Every row gives one point. To make a cloud, some directions were put in groups of two or more. Within a group, all points are equally far from the middle, so they leave a hole (a ring in 2 directions, a hollow ball in 3). The other directions are filled evenly. Then the cloud was stretched, turned, moved and blurred a little. Count the holes, and give their numbers of directions, smallest first.

Cloud:
[[ 0.34  0.19]
 [-0.03 -0.42]
 [ 0.39 -0.30]
 [-0.38  0.27]
 [-0.32 -0.24]
 [ 0.41  0.10]
 [-0.44 -0.03]
 [-0.31 -0.24]
 [ 0.40  0.11]
 [-0.28  0.36]
 [-0.07  0.42]
 [-0.27  0.36]
 [ 0.46 -0.11]
 [ 0.20 -0.43]]
Holes: 1 (2)

Cloud, 21 rows:
[[ 0.00  0.42 -0.48]
 [ 0.07 -0.11 -0.07]
 [ 0.20 -0.20  0.32]
 [ 0.37 -0.29 -0.05]
 [ 0.31 -0.03  0.31]
 [ 0.30 -0.45 -0.42]
 [-0.32 -0.47 -0.24]
 [ 0.03  0.22  0.44]
 [ 0.32  0.44 -0.20]
 [ 0.39 -0.42  0.37]
 [ 0.55  0.06  0.23]
 [ 0.16 -0.01  0.19]
 [ 0.42 -0.01 -0.21]
 [-0.09 -0.29 -0.31]
 [ 0.00 -0.63  0.29]
 [-0.36  0.36  0.01]
 [ 0.36  0.11  0.23]
 [-0.24 -0.30 -0.26]
 [-0.03 -0.04  0.61]
 [ 0.50 -0.44  0.10]
 [ 0.57 -0.03  0.08]]
Holes: 0

Cloud (28 x 4):
[[-0.26  0.59 -0.02  0.19]
 [-0.04  0.52  0.12  0.13]
 [-0.33 -0.31  0.07  0.26]
 [-0.66 -0.01 -0.21  0.00]
 [-0.66  0.37 -0.07  0.06]
 [-0.06 -0.59  0.16 -0.28]
 [ 0.15  0.41  0.17  0.07]
 [ 0.04  0.47  0.17  0.11]
 [-0.17  0.19 -0.43 -0.40]
 [-0.02  0.17 -0.53  0.11]
 [-0.26  0.54  0.13  0.16]
 [-0.39  0.13 -0.25 -0.53]
 [ 0.46 -0.34  0.07 -0.17]
 [-0.34  0.39  0.32  0.06]
 [-0.30  0.44 -0.35  0.33]
 [ 0.22  0.26  0.02 -0.36]
 [-0.11 -0.43 -0.31 -0.29]
 [-0.22 -0.45  0.27  0.06]
 [-0.08 -0.58  0.21 -0.26]
 [ 0.17 -0.13 -0.16  0.41]
 [-0.35  0.12 -0.26  0.46]
 [-0.32  0.51  0.18  0.14]
 [-0.55 -0.20 -0.14  0.12]
 [-0.16 -0.12  0.52  0.03]
 [-0.11 -0.28 -0.43 -0.28]
 [-0.24  0.07  0.19 -0.60]
 [-0.51  0.06 -0.28 -0.43]
 [ 0.40 -0.41 -0.05 -0.15]]
Holes: 2 (2, 2)

Cloud:
[[-0.10 -0.41 -0.26  0.28 -0.15  0.63]
 [ 0.26  0.25 -0.12  0.28 -0.51  0.30]
 [ 0.39  0.09 -0.07 -0.06  0.15  0.59]
 [ 0.56 -0.28 -0.12 -0.18 -0.46  0.23]
 [-0.38  0.08 -0.21  0.60  0.14  0.13]
 [ 0.50 -0.32  0.07 -0.57 -0.07 -0.21]
 [-0.02  0.15  0.13  0.33  0.46  0.35]
 [-0.05 -0.10 -0.19  0.46  0.41 -0.45]
 [-0.32 -0.09 -0.36 -0.05 -0.28  0.52]
 [-0.44  0.42  0.40  0.00 -0.11  0.14]
 [ 0.07  0.37  0.01 -0.03 -0.40 -0.40]
 [ 0.29  0.52 -0.34 -0.24  0.14 -0.15]
 [-0.33 -0.42 -0.14 -0.37 -0.25  0.07]
 [-0.44 -0.28  0.05 -0.10  0.23 -0.46]
 [-0.36 -0.10 -0.04  0.34 -0.45 -0.07]
 [ 0.33  0.22  0.41  0.14  0.28 -0.19]
 [ 0.08 -0.69  0.44 -0.01  0.02 -0.17]
 [-0.32 -0.05 -0.16 -0.48  0.27 -0.25]
 [ 0.03  0.49  0.15 -0.24 -0.08 -0.45]
 [ 0.11  0.15 -0.17 -0.60 -0.31  0.10]
 [ 0.34 -0.21  0.13  0.15 -0.22  0.57]
 [ 0.38  0.27 -0.11  0.47 -0.09 -0.12]
 [-0.23 -0.04 -0.20  0.56  0.27  0.41]
 [ 0.35 -0.20  0.18 -0.35 -0.48  0.37]
 [ 0.13 -0.23 -0.39 -0.33  0.57 -0.20]
 [-0.08 -0.29 -0.34  0.19 -0.10  0.70]
 [ 0.18 -0.15  0.35 -0.37 -0.53 -0.17]
 [-0.43 -0.24 -0.29 -0.03 -0.27  0.40]
 [ 0.02  0.13  0.37 -0.50  0.03  0.37]
 [ 0.34 -0.50 -0.14 -0.34 -0.41 -0.02]
 [-0.64  0.05  0.06 -0.18  0.03  0.32]
 [ 0.24  0.53 -0.25  0.16  0.35  0.17]
 [ 0.00 -0.02  0.68 -0.04 -0.28 -0.20]
 [ 0.18  0.34 -0.16  0.36 -0.40 -0.06]
 [-0.19  0.12  0.37  0.02 -0.51 -0.25]
 [ 0.27 -0.05  0.11  0.39  0.47  0.08]
 [-0.18  0.35 -0.33  0.11  0.15 -0.41]
 [ 0.37  0.06 -0.27  0.52 -0.01  0.24]
 [-0.09 -0.16  0.05  0.00 -0.59  0.52]
 [-0.32 -0.25 -0.17 -0.44  0.47 -0.11]
 [ 0.26  0.62 -0.21  0.12  0.08  0.24]
 [-0.35  0.52 -0.05  0.23  0.37 -0.15]
 [-0.27  0.05 -0.13  0.50  0.15  0.53]
 [-0.15  0.19 -0.44 -0.40  0.24 -0.11]
 [-0.13 -0.48  0.12  0.00  0.64 -0.24]
 [ 0.45  0.02 -0.05 -0.53 -0.07 -0.36]
 [-0.35  0.05  0.30  0.09 -0.27 -0.43]
 [ 0.03 -0.56 -0.12  0.19 -0.18  0.61]
 [ 0.16 -0.19 -0.52  0.20 -0.37  0.06]
 [ 0.44  0.11  0.00  0.46 -0.15 -0.13]
 [ 0.53  0.02  0.01 -0.36 -0.38 -0.24]
 [ 0.63  0.16 -0.26  0.02 -0.12 -0.23]
 [-0.36 -0.19 -0.15 -0.32 -0.15 -0.27]
 [ 0.05 -0.76 -0.16  0.15 -0.21 -0.13]
 [ 0.17  0.09 -0.06 -0.24 -0.43 -0.43]
 [ 0.14 -0.10 -0.57 -0.27  0.40  0.35]]
Holes: 1 (6)

Cloud:
[[-0.64 -0.32 -0.01  0.38 -0.03 -0.36  0.14  0.00]
 [-0.06  0.20 -0.58  0.04 -0.12 -0.09 -0.27 -0.72]
 [-0.17 -0.18  0.48  0.19 -0.11 -0.05 -0.41 -0.03]
 [-0.10  0.08  0.38  0.52  0.29  0.15  0.23 -0.23]
 [-0.45  0.09 -0.70 -0.02 -0.28 -0.01 -0.11 -0.59]
 [ 0.16  0.31  0.26 -0.54 -0.15 -0.05 -0.03  0.28]
 [ 0.39 -0.10 -0.40  0.29  0.28  0.40  0.13 -0.07]
 [-0.16 -0.24 -0.40  0.10 -0.63  0.15 -0.17  0.04]
 [ 0.35  0.02 -0.43  0.26  0.29  0.24  0.02 -0.23]
 [ 0.53 -0.61 -0.08 -0.26  0.03  0.07  0.20  0.10]
 [-0.13 -0.14 -0.27  0.04 -0.10 -0.52 -0.08 -0.71]
 [-0.17 -0.46 -0.08 -0.15  0.41 -0.41  0.02 -0.24]
 [ 0.08 -0.39  0.12  0.21 -0.21 -0.53  0.16 -0.07]
 [ 0.31  0.04  0.05  0.43  0.25 -0.07  0.12 -0.41]
 [-0.21 -0.04 -0.37  0.09 -0.07 -0.10  0.69 -0.09]
 [ 0.46 -0.47 -0.28  0.14 -0.06  0.36  0.03  0.09]
 [-0.04  0.32 -0.32  0.02 -0.24  0.73 -0.11 -0.10]
 [ 0.30 -0.42 -0.23  0.07 -0.42  0.21 -0.40 -0.22]
 [-0.43  0.21 -0.55  0.69  0.15  0.06  0.08 -0.31]
 [-0.02  0.09 -0.63 -0.03  0.09  0.10  0.21 -0.49]
 [-0.31 -0.29 -0.21 -0.38 -0.37  0.31 -0.27  0.01]
 [-0.01 -0.69 -0.26 -0.07  0.29 -0.21  0.25 -0.12]
 [-0.32  0.10 -0.03 -0.61  0.08 -0.13 -0.16 -0.52]
 [ 0.16  0.09  0.20  0.21 -0.34  0.49  0.32  0.02]
 [-0.32 -0.10  0.24 -0.22 -0.38 -0.32  0.06 -0.30]
 [ 0.12 -0.55 -0.20  0.13 -0.09 -0.08 -0.45 -0.01]
 [ 0.32 -0.54  0.06 -0.12 -0.30 -0.18 -0.15 -0.16]
 [-0.31  0.53  0.16  0.37  0.13  0.04 -0.17 -0.24]
 [-0.15 -0.31 -0.46  0.11  0.27 -0.26  0.08 -0.49]
 [-0.25 -0.59 -0.30  0.40 -0.22  0.08 -0.35  0.07]
 [ 0.02  0.15  0.05 -0.57  0.10  0.10 -0.64  0.23]
 [ 0.37 -0.33  0.09  0.07  0.03 -0.26 -0.18  0.08]
 [ 0.58  0.45  0.13 -0.49  0.08  0.36  0.00  0.07]
 [-0.38  0.37 -0.39 -0.04  0.62  0.31  0.32 -0.03]
 [-0.23  0.37 -0.59 -0.24  0.01  0.28  0.00 -0.45]
 [-0.29  0.24  0.07 -0.14 -0.04  0.17 -0.02  0.51]
 [-0.58  0.07 -0.03  0.32  0.19 -0.54  0.23 -0.15]
 [-0.56  0.33  0.04 -0.12  0.22  0.10  0.52 -0.18]
 [-0.07  0.53 -0.33  0.15 -0.14  0.58  0.23 -0.13]
 [ 0.24  0.41 -0.38 -0.26  0.19  0.76  0.24 -0.05]
 [-0.13 -0.47 -0.19 -0.28 -0.53 -0.19 -0.50 -0.39]
 [-0.74  0.14 -0.40 -0.15  0.11 -0.12 -0.12  0.12]
 [ 0.18 -0.21  0.51 -0.01  0.32 -0.06  0.30  0.40]
 [-0.20  0.04  0.33  0.47  0.10  0.41  0.14  0.00]
 [ 0.44  0.11  0.23  0.32 -0.13  0.32  0.53 -0.10]
 [-0.57  0.71 -0.21  0.33  0.27 -0.23  0.05 -0.20]
 [ 0.46 -0.22  0.22  0.29 -0.04 -0.16  0.28  0.20]
 [-0.01  0.61  0.32 -0.11  0.35  0.25  0.08 -0.14]
 [ 0.19 -0.33 -0.38 -0.10 -0.17 -0.34 -0.35  0.01]
 [-0.08  0.64 -0.08 -0.46  0.16 -0.11  0.00 -0.46]
 [-0.04  0.26  0.22  0.18  0.26  0.52  0.28  0.35]
 [-0.47 -0.41  0.21  0.40  0.10 -0.55  0.31 -0.27]
 [-0.42 -0.26 -0.32 -0.43 -0.22  0.14 -0.05 -0.21]
 [ 0.57  0.07  0.16 -0.19  0.00  0.38  0.08 -0.25]
 [-0.31 -0.62 -0.44  0.43 -0.59 -0.11 -0.21 -0.13]
 [ 0.33 -0.51 -0.27  0.20 -0.28  0.36 -0.16 -0.12]
 [-0.64  0.06  0.05  0.12 -0.18 -0.29 -0.25  0.19]
 [ 0.17 -0.10 -0.24 -0.20  0.23 -0.10  0.35 -0.56]
 [-0.13  0.19  0.22 -0.17 -0.52 -0.07 -0.25  0.05]
 [ 0.18  0.61  0.35 -0.18  0.25  0.43  0.24  0.35]
 [ 0.30  0.01 -0.38  0.36 -0.21  0.28  0.28  0.36]
 [ 0.28 -0.68  0.04  0.15  0.20  0.32 -0.09  0.05]
 [-0.41 -0.43 -0.21  0.50  0.19 -0.21  0.66 -0.16]
 [ 0.50  0.11  0.07  0.39  0.03 -0.05  0.11 -0.10]
 [-0.09  0.03 -0.18  0.09 -0.21 -0.75  0.06 -0.24]
 [-0.20  0.59  0.12  0.02  0.06  0.25  0.39 -0.33]
 [-0.30 -0.73  0.15  0.13  0.09  0.36  0.12  0.22]
 [-0.67  0.54 -0.52  0.41  0.10  0.21 -0.34 -0.24]
 [-0.19 -0.01 -0.21  0.30  0.04 -0.54  0.39  0.22]
 [-0.21  0.24 -0.41  0.41  0.09  0.39 -0.30  0.15]
 [-0.11  0.83 -0.31  0.16 -0.11 -0.04  0.31 -0.29]
 [-0.20 -0.54  0.03 -0.60 -0.13  0.20 -0.09 -0.21]
 [-0.12  0.05  0.33 -0.32 -0.08  0.17  0.31  0.38]
 [ 0.15  0.14 -0.20  0.70 -0.23  0.06  0.13  0.15]
 [-0.43 -0.16 -0.40  0.38  0.13 -0.21 -0.44 -0.78]
 [ 0.40  0.01 -0.21 -0.28 -0.10  0.67 -0.06 -0.01]
 [-0.62 -0.13 -0.30 -0.32 -0.09  0.05 -0.55  0.11]]
Holes: 3 (2, 2, 2)

Cloud, 97 rows:
[[-0.22 -0.32  0.06 -0.27 -0.22  0.29 -0.73 -0.14 -0.50]
 [-0.30  0.09  0.06 -0.11  0.13  1.03 -0.28 -0.09 -0.30]
 [ 0.55 -0.51  0.25  0.16  0.38 -0.04 -0.27 -0.14 -0.37]
 [-0.07  0.10 -0.23  0.13  0.61  0.51 -0.58 -0.08 -0.10]
 [ 0.24 -0.50  0.00 -0.22  0.44 -0.28 -0.11 -0.42 -0.10]
 [ 0.53  0.58 -0.11  0.09 -0.03  0.48 -0.40  0.20 -0.15]
 [-0.16  0.05  0.14  0.50 -0.05  0.71  0.06  0.11  0.53]
 [ 0.63 -0.01  0.30 -0.21  0.30 -0.02 -0.10 -0.30 -0.40]
 [-0.08  0.22 -0.26 -0.23  0.36  0.50  0.20 -0.12  0.32]
 [ 0.08 -0.28  0.28  0.03 -0.25 -0.49  0.18  0.15 -0.28]
 [ 0.67 -0.11 -0.08  0.27  0.40  0.34  0.34  0.12  0.17]
 [-0.35  0.11  0.48  0.12  0.22  0.83  0.09  0.12  0.47]
 [ 0.05  0.09  0.12  0.16 -0.28 -0.19 -0.22 -0.18 -0.50]
 [ 0.47  0.05  0.27 -0.52  0.41  0.16 -0.33 -0.32 -0.19]
 [ 0.22 -0.47  0.07 -0.36  0.13 -0.19  0.07 -0.47  0.09]
 [-0.23  0.10 -0.29  0.01  0.20  0.08 -0.09  0.42 -0.02]
 [ 0.28 -0.20 -0.29 -0.29  0.36 -0.28 -0.07 -0.25 -0.50]
 [ 0.36 -0.17 -0.24  0.12 -0.24 -0.52  0.31 -0.17 -0.06]
 [ 0.42  0.25  0.33 -0.41 -0.25  0.51  0.29 -0.01  0.02]
 [-0.04  0.02 -0.22  0.09  0.27  0.25  0.54  0.24  0.27]
 [-0.42 -0.22  0.09 -0.09  0.07  0.45 -0.59 -0.30 -0.35]
 [ 0.25  0.05 -0.19  0.57  0.36  0.13 -0.24 -0.04  0.26]
 [ 0.12  0.39  0.58  0.05  0.00  0.47 -0.02  0.17  0.56]
 [-0.08 -0.05  0.52 -0.24  0.21  0.79 -0.17  0.04 -0.17]
 [-0.40  0.14 -0.25  0.44 -0.06  0.55  0.26 -0.01  0.38]
 [ 0.18 -0.12 -0.13  0.43  0.45  0.13 -0.48 -0.24  0.02]
 [ 0.01  0.42 -0.01  0.77 -0.01  0.37  0.72  0.27  0.22]
 [-0.41 -0.47  0.21  0.06  0.06  0.32  0.05  0.23  0.31]
 [-0.42 -0.43 -0.06 -0.12  0.39  0.17 -0.36  0.01 -0.07]
 [ 0.23 -0.36 -0.50  0.47  0.26  0.45  0.23 -0.18 -0.06]
 [ 0.25  0.38 -0.26  0.80  0.21  0.43  0.25  0.39  0.03]
 [-0.11 -0.17 -0.09  0.44  0.14 -0.36 -0.06 -0.29  0.05]
 [ 0.05  0.25  0.45  0.01 -0.39  0.57  0.01  0.32  0.30]
 [ 0.78 -0.07 -0.10 -0.20 -0.15  0.36  0.14  0.27 -0.17]
 [-0.47  0.13 -0.30  0.31 -0.25  0.44  0.18  0.19  0.25]
 [ 0.56 -0.55  0.04  0.47  0.19 -0.14 -0.43  0.19 -0.54]
 [ 0.43  0.00 -0.21  0.05  0.05  0.24  0.31 -0.48 -0.16]
 [ 0.32  0.26  0.14 -0.12  0.06  0.82 -0.24 -0.15  0.29]
 [-0.02 -0.15 -0.40 -0.27  0.03  0.11  0.27  0.08 -0.37]
 [ 0.26 -0.07 -0.06  0.36 -0.29 -0.47 -0.33  0.14 -0.49]
 [-0.43  0.16  0.06  0.41  0.04 -0.22 -0.30  0.11  0.01]
 [ 0.20  0.49 -0.38 -0.07 -0.20  0.02 -0.28  0.21 -0.12]
 [ 0.07 -0.33  0.26  0.62 -0.26 -0.01  0.00  0.31 -0.34]
 [-0.17 -0.40 -0.36  0.20  0.32 -0.18  0.14 -0.09 -0.54]
 [-0.30  0.45 -0.44  0.25  0.17  0.15 -0.12 -0.05 -0.48]
 [ 0.30 -0.09 -0.36  0.81  0.24  0.33  0.07  0.42 -0.20]
 [-0.15 -0.06 -0.01 -0.02  0.08 -0.10  0.08  0.47 -0.27]
 [-0.15  0.18  0.09  0.35  0.22  0.66 -0.35  0.50 -0.10]
 [-0.13  0.08  0.43  0.07  0.26  0.29 -0.31  0.44 -0.03]
 [ 0.02  0.26 -0.18  0.17 -0.47  0.12  0.05  0.28  0.43]
 [ 0.23 -0.22  0.13  0.05  0.16  0.39 -0.02  0.53 -0.28]
 [-0.16 -0.31  0.05  0.13 -0.23 -0.28  0.17 -0.11 -0.59]
 [-0.04 -0.17  0.00 -0.15  0.06  0.11 -0.66 -0.45 -0.05]
 [ 0.62  0.17  0.01  0.39  0.01  0.22 -0.47  0.13 -0.01]
 [ 0.38 -0.36 -0.43  0.06  0.18 -0.46  0.18 -0.23 -0.05]
 [ 0.73 -0.04 -0.28  0.19  0.10 -0.25  0.13  0.47 -0.24]
 [-0.40 -0.21  0.10 -0.34  0.22 -0.04  0.04 -0.16 -0.33]
 [ 0.01  0.11 -0.02  0.20 -0.25  0.71 -0.33  0.47 -0.34]
 [ 0.04  0.18  0.17 -0.19  0.18 -0.51  0.04  0.10 -0.15]
 [-0.65  0.02  0.07 -0.08  0.27  0.59  0.19  0.00  0.18]
 [ 0.61 -0.49  0.14 -0.32  0.33  0.01 -0.24 -0.35 -0.08]
 [ 0.41  0.24 -0.34 -0.09  0.16 -0.15  0.40 -0.26 -0.26]
 [ 0.24  0.28  0.33  0.34 -0.01  0.10 -0.55  0.20 -0.12]
 [ 0.22 -0.25 -0.44  0.48  0.49 -0.03 -0.25 -0.21 -0.15]
 [ 0.82  0.41  0.01  0.39  0.21  0.17  0.27  0.17 -0.17]
 [-0.25 -0.25  0.18  0.58  0.11  0.22  0.62 -0.11  0.26]
 [ 0.24 -0.30  0.27  0.29 -0.23  0.48 -0.07 -0.29 -0.17]
 [-0.06 -0.78  0.10  0.14  0.18 -0.38  0.09 -0.27  0.02]
 [-0.30  0.14  0.20  0.04 -0.24  0.36  0.27  0.45  0.25]
 [ 0.16 -0.13  0.09 -0.06  0.01  0.32 -0.17  0.59 -0.33]
 [-0.48 -0.27 -0.40  0.40 -0.15  0.07 -0.11  0.03 -0.47]
 [-0.34  0.13  0.32  0.23 -0.18 -0.01 -0.09  0.09  0.53]
 [ 0.38 -0.10 -0.28  0.11  0.34 -0.36  0.05  0.39 -0.02]
 [-0.19 -0.55 -0.09  0.32 -0.03 -0.55  0.07 -0.06 -0.34]
 [ 0.45  0.20 -0.01 -0.04 -0.44  0.50 -0.17  0.37  0.18]
 [-0.55 -0.37 -0.12 -0.04 -0.12  0.69 -0.14 -0.14  0.12]
 [ 0.54  0.34  0.21  0.06  0.12 -0.45  0.26  0.20  0.01]
 [ 0.23 -0.13 -0.15  0.67  0.22  0.19 -0.50  0.41 -0.39]
 [ 0.14  0.11  0.41 -0.35 -0.15  0.34  0.48 -0.31 -0.19]
 [-0.17 -0.01  0.08  0.36 -0.67  0.39 -0.06  0.36 -0.15]
 [-0.66  0.13  0.03 -0.27 -0.04  0.61  0.12 -0.13  0.00]
 [ 0.35  0.59  0.25 -0.03 -0.13  0.21 -0.46 -0.04 -0.14]
 [ 0.02  0.09 -0.32  0.07 -0.11  0.90 -0.13 -0.19 -0.19]
 [ 0.51  0.15 -0.13  0.38 -0.02  0.02 -0.64  0.39 -0.16]
 [-0.09 -0.56 -0.18  0.42  0.35  0.09 -0.70 -0.11 -0.20]
 [-0.23 -0.58 -0.02 -0.38 -0.17  0.12  0.10 -0.12 -0.44]
 [-0.37  0.19 -0.08  0.31  0.07  0.56  0.05  0.47  0.25]
 [ 0.56 -0.60 -0.26 -0.07  0.33 -0.19 -0.27 -0.39 -0.44]
 [ 0.64 -0.54 -0.06 -0.23  0.06 -0.22 -0.19 -0.42 -0.42]
 [ 0.70  0.12  0.50 -0.02  0.21  0.04  0.11 -0.03 -0.03]
 [-0.18 -0.42  0.09  0.13 -0.02  0.31  0.30  0.38  0.29]
 [-0.36  0.28  0.42  0.33 -0.14  0.00 -0.22  0.27  0.21]
 [ 0.05 -0.41  0.07 -0.08  0.30 -0.43  0.11 -0.36 -0.02]
 [ 0.38 -0.05 -0.12 -0.21  0.09  0.44  0.14  0.12 -0.69]
 [ 0.00  0.36  0.33 -0.14 -0.30  0.08  0.41  0.22  0.46]
 [ 0.68 -0.15 -0.18 -0.29  0.09 -0.28 -0.18 -0.11 -0.64]
 [ 0.02 -0.37  0.12  0.27  0.55 -0.17  0.02  0.24 -0.14]]
Holes: 3 (2, 3, 3)
